Every row gives one point. The points of each table are mixes of a few directions, plus a little noise. How many directions does each table use, and how many do they share? Where both have some left over, give the other angles between the two spaces (their principal angles), to ten degrees, smallest first.

First (6 x 2)
[[-0.42  0.23]
 [ 0.35 -0.19]
 [-0.12  0.06]
 [ 0.68 -0.36]
 [ 0.02  0.00]
 [-0.54  0.30]]
Second (5 x 2)
[[-0.41  0.22]
 [-0.50  0.26]
 [-0.01  0.01]
 [ 0.61 -0.32]
 [ 0.31 -0.17]]
Directions: first 1, second 1, shared 1

First (5 x 3)
[[ 0.43  0.43 -0.54]
 [-0.23 -0.23  0.30]
 [-0.04 -0.05  0.06]
 [ 0.27  0.27 -0.34]
 [-0.41 -0.40  0.52]]
Second (4 x 3)
[[ 0.03  0.05 -0.01]
 [-0.11 -0.20  0.02]
 [-0.34 -0.64  0.06]
 [ 0.42  0.78 -0.08]]
Directions: first 1, second 1, shared 0; angles 40

First (7 x 4)
[[ 0.37  0.15  0.38  0.12]
 [-0.12  0.02 -0.20 -0.17]
 [ 0.07  0.22  0.03  0.07]
 [-0.58 -0.37 -0.24  1.03]
 [ 0.22  0.21  0.13 -0.19]
 [ 0.23  0.37  0.10 -0.26]
 [-0.15 -0.59 -0.20 -0.58]]
Second (7 x 4)
[[ 0.01  0.20 -0.51  0.26]
 [-0.19 -0.32  0.29 -0.41]
 [-0.31 -0.52  0.36 -0.44]
 [-0.01  0.11 -0.08 -0.07]
 [ 0.25 -0.19  0.13  0.70]
 [-0.08 -0.09  0.23 -0.26]
 [ 0.32  0.83 -0.41  0.19]]
Directions: first 3, second 3, shared 2; angles 40

First (7 x 6)
[[ 0.14  0.14  0.37 -0.21  0.15 -0.23]
 [-0.11  0.43 -0.14  0.81 -0.64 -0.44]
 [ 0.34 -0.30  0.22  0.05 -0.17  0.05]
 [-0.40 -0.14 -0.01  0.59 -0.03  0.16]
 [ 0.56  0.11  0.12 -0.99  0.24 -0.15]
 [-0.44 -0.04 -0.43 -0.14  0.31  0.36]
 [-0.08 -0.19 -0.13 -0.13  0.16  0.26]]
Second (6 x 6)
[[ 0.33  0.58 -0.42  0.31 -1.12 -0.02]
 [ 0.07 -0.06 -0.17  0.08 -0.07 -0.22]
 [-0.03 -0.17  0.00 -0.03  0.23 -0.10]
 [-0.07 -0.50 -0.09 -0.02  0.64 -0.41]
 [-0.10 -0.13  0.14 -0.09  0.28  0.05]
 [-0.22  0.23  0.55 -0.27  0.08  0.71]]
Directions: first 4, second 2, shared 1; angles 90

First (10 x 8)
[[ 0.02  0.07  0.45 -0.83 -0.63 -0.77 -0.37  0.25]
 [ 0.07 -0.06 -0.29  0.48  0.12  0.26  0.24  0.09]
 [ 0.18 -0.31 -0.21  0.45 -0.07 -0.06  0.25  0.11]
 [-0.45  0.23 -0.22  0.51  0.86  0.00  0.16 -0.35]
 [-0.20  0.03 -0.20  0.48  0.62  0.26  0.22 -0.30]
 [ 0.37 -0.33 -0.06  0.18 -0.24  0.36  0.13  0.07]
 [ 0.24 -0.57  0.08  0.05 -0.11  0.24  0.16 -0.28]
 [ 0.51  0.03  0.40 -0.16 -0.24  0.03 -0.28  0.19]
 [-0.51  0.67  0.00 -0.39  0.18 -0.27 -0.22  0.06]
 [-0.21  0.26  0.06 -0.78 -0.47 -0.07 -0.24  0.18]]
Second (10 x 8)
[[-0.50 -0.07 -0.29  0.22  0.21 -0.62  0.23 -0.07]
 [ 0.04  0.02  0.03 -0.02 -0.02  0.04 -0.02  0.00]
 [ 0.29  0.04  0.17 -0.11 -0.12  0.35 -0.14  0.05]
 [-0.71 -0.08 -0.42  0.32  0.29 -0.89  0.34 -0.12]
 [ 0.41  0.06  0.23 -0.17 -0.16  0.49 -0.20  0.06]
 [ 0.82  0.11  0.48 -0.36 -0.35  1.02 -0.39  0.12]
 [ 0.05  0.00  0.02 -0.03 -0.02  0.06 -0.02  0.00]
 [ 0.65  0.08  0.36 -0.27 -0.26  0.80 -0.31  0.10]
 [-0.55 -0.07 -0.32  0.25  0.23 -0.68  0.26 -0.08]
 [-0.48 -0.05 -0.29  0.21  0.19 -0.59  0.24 -0.08]]
Directions: first 5, second 1, shared 1

First (8 x 9)
[[-0.68 -0.14  0.03  0.26  0.34  0.15 -0.19 -0.49 -0.44]
 [ 0.27  0.05 -0.42 -0.54 -0.09  0.08  0.06  0.20  0.26]
 [-0.24 -0.04  0.41  0.53  0.07 -0.08 -0.06 -0.19 -0.25]
 [ 0.28  0.01 -1.09 -1.29  0.00  0.29  0.06  0.23  0.42]
 [ 0.48  0.13  0.50  0.39 -0.30 -0.28  0.14  0.32  0.22]
 [-0.11 -0.01  0.40  0.47  0.01 -0.10 -0.02 -0.10 -0.16]
 [-0.12 -0.04 -0.38 -0.40  0.10  0.15 -0.05 -0.07  0.00]
 [ 0.11  0.05  0.56  0.56 -0.13 -0.21  0.05  0.07 -0.04]]
Second (8 x 9)
[[ 0.00 -0.02  0.02  0.01 -0.01  0.00 -0.02  0.01  0.01]
 [-0.29 -0.09 -0.76 -0.72  0.23  0.31 -0.09 -0.18 -0.01]
 [ 0.40  0.13  1.08  1.04 -0.32 -0.45  0.14  0.25  0.03]
 [ 0.02  0.04  0.12  0.12 -0.04 -0.06  0.02  0.04  0.02]
 [ 0.10  0.04  0.26  0.24 -0.08 -0.12  0.03  0.07  0.00]
 [-0.17 -0.05 -0.42 -0.41  0.13  0.18 -0.04 -0.09 -0.03]
 [ 0.24  0.08  0.66  0.66 -0.22 -0.28  0.09  0.17  0.02]
 [-0.36 -0.12 -0.98 -0.97  0.30  0.42 -0.11 -0.24 -0.03]]
Directions: first 2, second 1, shared 1

First (8 x 11)
[[-0.12 -0.27  0.39 -0.32  0.10  0.00  0.14 -0.42  0.06  0.20 -0.18]
 [ 0.06 -0.23 -0.21  0.44 -0.05 -0.27 -0.15 -0.51 -0.09  0.19  0.23]
 [-0.10 -0.14 -0.02 -0.76 -0.83 -0.58  0.52  1.17 -0.11 -0.26  0.29]
 [-0.03  0.47 -0.40 -0.01 -0.04  0.13  0.05  0.95  0.05 -0.20  0.29]
 [-0.18 -0.03  0.01  0.15  0.71  0.45 -0.18 -0.67  0.08  0.52 -0.29]
 [ 0.20  0.38  0.11  0.32 -0.09 -0.08  0.01 -0.05  0.21 -0.29  0.48]
 [ 0.11 -0.55  0.14 -0.08  0.17  0.12 -0.22 -0.28 -0.11 -0.23  0.02]
 [ 0.03  0.39 -0.02  0.25  0.02  0.21 -0.16 -0.20 -0.06  0.00 -0.80]]
Second (10 x 11)
[[ 0.49  0.02 -0.85  0.81 -0.52 -0.09 -0.63  0.62 -0.50 -0.90 -0.25]
 [ 0.17 -0.01 -0.29  0.28 -0.19 -0.02 -0.23  0.21 -0.19 -0.30 -0.07]
 [-0.18  0.03  0.32 -0.30  0.19  0.03  0.22 -0.22  0.21  0.35  0.08]
 [ 0.08  0.00 -0.15  0.13 -0.08 -0.01 -0.10  0.09 -0.10 -0.17 -0.05]
 [ 0.23  0.01 -0.39  0.36 -0.25 -0.04 -0.29  0.30 -0.22 -0.42 -0.13]
 [-0.19  0.01  0.34 -0.33  0.19  0.04  0.25 -0.22  0.21  0.35  0.11]
 [-0.58 -0.01  0.98 -0.98  0.61  0.10  0.74 -0.74  0.61  1.05  0.30]
 [-0.20 -0.01  0.35 -0.31  0.24  0.04  0.27 -0.27  0.19  0.36  0.12]
 [ 0.13  0.01 -0.24  0.23 -0.14  0.00 -0.17  0.17 -0.14 -0.25 -0.08]
 [ 0.06  0.02 -0.09  0.10 -0.05  0.00 -0.09  0.07 -0.03 -0.10 -0.03]]
Directions: first 6, second 1, shared 1

First (10 x 12)
[[-0.35 -0.25 -0.05 -0.39 -0.62  0.37 -0.09  0.11 -0.62  0.14 -0.17  0.01]
 [ 0.25  0.02  0.27 -0.23  0.15 -0.32  0.68  0.60  0.29 -0.21 -0.66  0.38]
 [ 0.19  0.14  0.05  0.28  0.71 -0.38  0.07  0.03  0.67  0.02  0.08 -0.12]
 [-0.35 -0.11 -0.12  0.16  0.52 -0.17 -0.33  0.01  0.42  0.46  0.26 -0.54]
 [ 0.09  0.04 -0.03 -0.05 -0.42  0.23 -0.04 -0.15 -0.39 -0.19  0.01  0.21]
 [ 0.11  0.12 -0.09  0.24  0.15 -0.03 -0.20 -0.30  0.10 -0.06  0.32 -0.07]
 [-0.73 -0.52 -0.02 -0.70 -0.74  0.43 -0.03  0.49 -0.72  0.44 -0.45 -0.12]
 [ 0.03  0.08 -0.16  0.21 -0.21  0.22 -0.40 -0.50 -0.27 -0.06  0.47 -0.11]
 [ 0.40  0.26 -0.10  0.32 -0.17  0.15 -0.21 -0.60 -0.20 -0.35  0.43  0.20]
 [ 0.38  0.17  0.20  0.12  0.66 -0.51  0.48  0.35  0.73 -0.16 -0.31  0.17]]
Second (10 x 12)
[[ 0.05  0.07 -0.03 -0.07 -0.01  0.12 -0.07  0.03 -0.04  0.03  0.07 -0.04]
 [ 0.14  0.17 -0.05 -0.16 -0.02  0.27 -0.15  0.08 -0.08  0.08  0.14 -0.09]
 [ 0.53  0.21  0.30  0.15  0.18 -0.17  0.21  0.17  0.36 -0.04 -0.71  0.33]
 [ 0.42  0.50 -0.15 -0.47 -0.06  0.79 -0.43  0.25 -0.22  0.24  0.39 -0.26]
 [ 0.22 -0.01  0.25  0.25  0.14 -0.37  0.28  0.03  0.31 -0.11 -0.60  0.31]
 [-0.19  0.08 -0.30 -0.35 -0.17  0.51 -0.37  0.00 -0.38  0.15  0.73 -0.38]
 [-0.73 -0.65  0.01  0.45 -0.03 -0.79  0.37 -0.36  0.07 -0.23 -0.08  0.13]
 [-0.32 -0.52  0.29  0.62  0.13 -1.00  0.59 -0.24  0.39 -0.29 -0.72  0.43]
 [ 0.18  0.38 -0.27 -0.51 -0.13  0.81 -0.49  0.17 -0.35  0.23  0.65 -0.38]
 [-0.30 -0.22 -0.06  0.09 -0.04 -0.17  0.06 -0.13 -0.05 -0.05  0.12 -0.04]]
Directions: first 3, second 2, shared 0; angles 30, 80

First (10 x 14)
[[ 0.23 -0.27  0.33  0.18  0.53  0.10 -0.05 -0.06 -0.10 -0.06 -0.09  0.08
   0.44 -0.03]
 [ 0.34 -1.92 -0.65  0.81  0.83 -0.82  0.31 -0.19  0.39 -0.13 -1.25  0.96
   0.14 -0.16]
 [-0.03  0.25  0.09 -0.11 -0.11  0.11 -0.04  0.02 -0.06  0.01  0.17 -0.13
  -0.01  0.02]
 [ 0.05  0.34  0.36 -0.10  0.09  0.28 -0.11  0.02 -0.17  0.00  0.28 -0.20
   0.23  0.03]
 [-0.12  0.61  0.17 -0.25 -0.30  0.24 -0.08  0.06 -0.12  0.04  0.38 -0.30
  -0.08  0.06]
 [-0.04 -0.23 -0.25  0.07 -0.07 -0.19  0.06 -0.01  0.12  0.01 -0.20  0.15
  -0.16 -0.02]
 [-0.21  0.42 -0.19 -0.24 -0.51  0.01  0.01  0.07  0.03  0.05  0.19 -0.15
  -0.37  0.03]
 [-0.28 -0.02 -0.65 -0.10 -0.62 -0.34  0.14  0.04  0.23  0.06 -0.16  0.12
  -0.64 -0.01]
 [ 0.18  0.19  0.53  0.01  0.37  0.34 -0.14 -0.01 -0.22 -0.02  0.22 -0.18
   0.48  0.02]
 [-0.10  0.64  0.25 -0.25 -0.25  0.29 -0.10  0.06 -0.15  0.05  0.43 -0.33
  -0.02  0.05]]
Second (8 x 14)
[[-0.56  0.47  0.53  0.24 -0.86 -0.80 -0.87 -0.56  0.38  0.03 -0.64  0.00
  -0.55  0.41]
 [ 0.13 -0.20 -0.24 -0.12  0.34  0.20  0.31  0.21 -0.06  0.00  0.17  0.08
   0.07 -0.12]
 [ 0.48  0.38  0.04  0.28  0.13  0.89 -0.64 -0.44 -0.43 -0.22  0.13 -0.66
   0.03  0.13]
 [ 0.25 -0.34  0.16 -0.15 -0.10 -0.05  0.86  0.45 -0.18  0.14  0.50  0.00
   1.03 -0.37]
 [-0.24 -0.19 -0.07 -0.15 -0.03 -0.44  0.30  0.22  0.24  0.11 -0.08  0.36
  -0.10 -0.04]
 [ 0.07  0.05 -0.14  0.04  0.20  0.24 -0.16 -0.08 -0.06 -0.07 -0.02 -0.06
  -0.20  0.05]
 [-0.12  0.06 -0.33 -0.01  0.36  0.16 -0.33 -0.11  0.12 -0.08 -0.24  0.11
  -0.73  0.17]
 [ 0.01 -0.24  0.05 -0.13 -0.06 -0.22  0.54  0.31  0.03  0.12  0.20  0.15
   0.45 -0.18]]
Directions: first 2, second 3, shared 0; angles 40, 70

First (9 x 18)
[[ 0.06  0.17  0.27 -0.06 -0.13  0.48 -0.12 -0.37 -0.18  0.39  0.28 -0.07
   0.61 -0.72  0.03  0.07  0.20  0.08]
 [ 0.09  0.42 -0.01  0.09 -0.10  0.16 -0.20 -0.66  0.13  0.30  0.12  0.04
   0.58 -0.27  0.10 -0.17  0.14 -0.45]
 [-0.39 -0.49 -0.45 -0.07 -0.14 -0.46  0.16  0.52  0.46 -0.25 -0.64  0.20
  -0.87  0.57  0.14  0.37 -0.38  0.31]
 [ 0.48  0.21  0.28  0.11  0.41 -0.27  0.06  0.19 -0.73  0.15  0.37 -0.16
  -0.22 -0.30 -0.36  0.07  0.11 -0.13]
 [-0.50 -0.42  0.27 -0.07  0.30  0.31 -0.40 -0.22 -0.03 -0.02 -0.04 -0.26
   0.78 -0.27 -0.18 -0.25  1.00 -0.05]
 [ 0.52  0.28  0.15  0.13  0.30 -0.23  0.28  0.31 -0.37 -0.38  0.45 -0.07
  -0.33  0.48 -0.19 -0.36 -0.28 -0.17]
 [-0.11 -0.03 -0.38  0.01 -0.22 -0.29  0.11  0.08  0.43 -0.10 -0.36  0.21
  -0.45  0.42  0.20  0.13 -0.45 -0.05]
 [-0.29 -0.17 -0.57 -0.06 -0.42 -0.30  0.12  0.13  0.62  0.04 -0.66  0.32
  -0.67  0.32  0.35  0.43 -0.59  0.15]
 [ 0.12  0.00  0.47 -0.12  0.05  0.59 -0.01 -0.02 -0.29 -0.09  0.49 -0.21
   0.59 -0.27 -0.10 -0.29  0.26  0.22]]
Second (10 x 18)
[[-0.29 -0.35  0.06 -0.14 -0.52  0.14  0.12  0.07  0.20 -0.13  0.02 -0.06
  -0.01  0.39 -0.09 -0.06  0.04  0.66]
 [-0.26 -0.39 -0.01 -0.26  0.26  0.64  0.09  0.56  0.34 -0.53 -0.25  0.09
   0.07 -0.08  0.47  0.05 -0.28  0.16]
 [ 0.40  0.50 -0.06  0.24  0.41 -0.38 -0.18 -0.29 -0.32  0.32  0.08  0.01
  -0.03 -0.36 -0.09  0.04  0.08 -0.72]
 [-0.08 -0.15 -0.04 -0.15  0.44  0.46  0.01  0.41  0.18 -0.36 -0.21  0.10
   0.06 -0.24  0.40  0.06 -0.24 -0.16]
 [-0.16 -0.19  0.03 -0.07 -0.34  0.03  0.08  0.01  0.10 -0.04  0.02 -0.04
   0.01  0.24 -0.08 -0.04  0.04  0.40]
 [ 0.33  0.52  0.06  0.40 -0.68 -1.05 -0.11 -0.95 -0.48  0.85  0.44 -0.19
  -0.13  0.31 -0.85 -0.11  0.53  0.01]
 [ 0.26  0.23 -0.15 -0.03  1.37  0.52 -0.15  0.55 -0.01 -0.40 -0.34  0.22
   0.10 -0.90  0.75  0.17 -0.43 -1.15]
 [ 0.03  0.03 -0.02  0.01  0.07 -0.01 -0.01 -0.01 -0.02  0.01 -0.02  0.00
   0.00 -0.04  0.03  0.01 -0.01 -0.08]
 [-0.14 -0.12  0.10  0.06 -0.96 -0.42  0.09 -0.43 -0.04  0.32  0.26 -0.16
  -0.07  0.61 -0.55 -0.12  0.32  0.75]
 [-0.07 -0.08  0.01 -0.04 -0.06  0.07  0.03  0.06  0.06 -0.06 -0.02 -0.01
   0.00  0.06  0.02 -0.01 -0.02  0.12]]
Directions: first 5, second 2, shared 1; angles 90

First (11 x 20)
[[-0.69  0.51  0.31  0.23 -0.72  0.20 -0.22 -0.07  0.35  0.01 -0.26 -0.03
  -0.56 -0.42 -0.04 -0.12 -0.44 -0.68  0.10  0.28]
 [ 0.45 -0.12 -0.66 -0.01  0.28 -0.01  0.58 -0.19 -0.29 -0.11  0.14  0.12
   0.29  0.16 -0.13  0.37 -0.09  0.47 -0.09  0.08]
 [ 0.22  0.26 -0.57  0.15 -0.61  0.11  0.77 -0.26  0.00  0.00 -0.25  0.40
   0.00 -0.12 -0.37  0.36 -0.52 -0.22 -0.15  0.49]
 [ 0.03 -0.11 -0.29 -0.03  0.55 -0.11 -0.07 -0.16 -0.46 -0.20  0.28 -0.20
   0.05  0.26 -0.10  0.23  0.26  0.39  0.06 -0.14]
 [-0.57  0.46  0.01  0.26 -0.60  0.22 -0.02 -0.13  0.21 -0.08 -0.22 -0.06
  -0.43 -0.54  0.00  0.03 -0.66 -0.42  0.09  0.34]
 [-0.73  0.28  0.56  0.15 -0.27  0.25 -0.52  0.20  0.53  0.03 -0.11 -0.32
  -0.40 -0.64  0.48 -0.39 -0.45 -0.28  0.17 -0.04]
 [ 0.46 -0.16 -0.45 -0.09  0.44 -0.06  0.45 -0.16 -0.19 -0.01  0.24  0.15
   0.21  0.51 -0.19  0.28  0.39  0.42 -0.10 -0.10]
 [ 0.31 -0.44  0.22 -0.16  0.12 -0.31 -0.39  0.29 -0.42 -0.04 -0.12 -0.10
   0.48 -0.14  0.12 -0.18  0.02  0.09  0.00 -0.09]
 [ 0.50 -0.42  0.13 -0.26  0.63 -0.06  0.05  0.24  0.20  0.20  0.25  0.05
   0.36  0.44  0.27 -0.19  0.61  0.50 -0.09 -0.45]
 [-0.60  0.18  0.89  0.00 -0.43 -0.18 -0.92  0.11  0.04  0.08 -0.18 -0.10
  -0.48  0.12 -0.22 -0.38  0.47 -0.86  0.13 -0.05]
 [ 0.62 -0.43 -0.14 -0.22  0.59 -0.07  0.27  0.15  0.03  0.12  0.23  0.09
   0.47  0.37  0.19 -0.03  0.40  0.59 -0.12 -0.32]]
Second (11 x 20)
[[ 0.19  0.41  0.17  0.03 -0.04 -0.39  0.31 -0.10 -0.14 -0.13  0.23  0.29
   0.03  0.13  0.22 -0.19 -0.09 -0.22 -0.06  0.20]
 [ 0.55 -0.41 -0.64 -0.03  0.28  0.82 -0.91  0.50  0.18 -0.51  0.23 -0.91
  -0.18  0.07  0.64  0.04 -0.29  0.72  0.41 -0.02]
 [-0.06  0.56  0.55  0.03  0.39 -0.79  0.68 -0.20 -0.17  0.00  0.45  0.44
   0.28 -0.19  0.61 -0.43 -0.20 -0.03 -0.18 -0.02]
 [-0.23 -0.56 -0.26 -0.04  0.11  0.56 -0.48  0.18  0.20  0.13 -0.25 -0.46
  -0.02 -0.18 -0.20  0.23  0.07  0.38  0.12 -0.28]
 [ 0.38  0.11 -0.17  0.00 -0.05  0.08 -0.16  0.11 -0.04 -0.27  0.18 -0.13
  -0.10  0.18  0.26 -0.07 -0.12  0.04  0.11  0.19]
 [ 0.20 -0.58 -0.60 -0.04 -0.23  0.86 -0.80  0.29  0.19 -0.12 -0.28 -0.61
  -0.26  0.16 -0.30  0.35  0.07  0.23  0.25  0.01]
 [ 0.00  0.46  0.30  0.04 -0.29 -0.54  0.53 -0.27 -0.19  0.08  0.01  0.57
   0.02  0.17 -0.21 -0.09  0.09 -0.54 -0.19  0.23]
 [ 0.16  0.58  0.32  0.04 -0.17 -0.62  0.55 -0.24 -0.22 -0.05  0.20  0.55
   0.03  0.19  0.09 -0.21 -0.03 -0.47 -0.16  0.29]
 [-0.32  0.00  0.16  0.00 -0.37 -0.17  0.27 -0.22 -0.04  0.33 -0.34  0.38
  -0.01  0.04 -0.70  0.17  0.27 -0.44 -0.17  0.02]
 [ 0.14 -0.36 -0.36 -0.03  0.09  0.53 -0.53  0.25  0.14 -0.15 -0.03 -0.49
  -0.09  0.00  0.11  0.13 -0.07  0.36  0.18 -0.07]
 [-1.01 -0.23  0.54 -0.02  0.28 -0.36  0.51 -0.30  0.08  0.70 -0.37  0.35
   0.35 -0.57 -0.52  0.09  0.26  0.01 -0.30 -0.53]]
Directions: first 5, second 3, shared 1; angles 80, 80
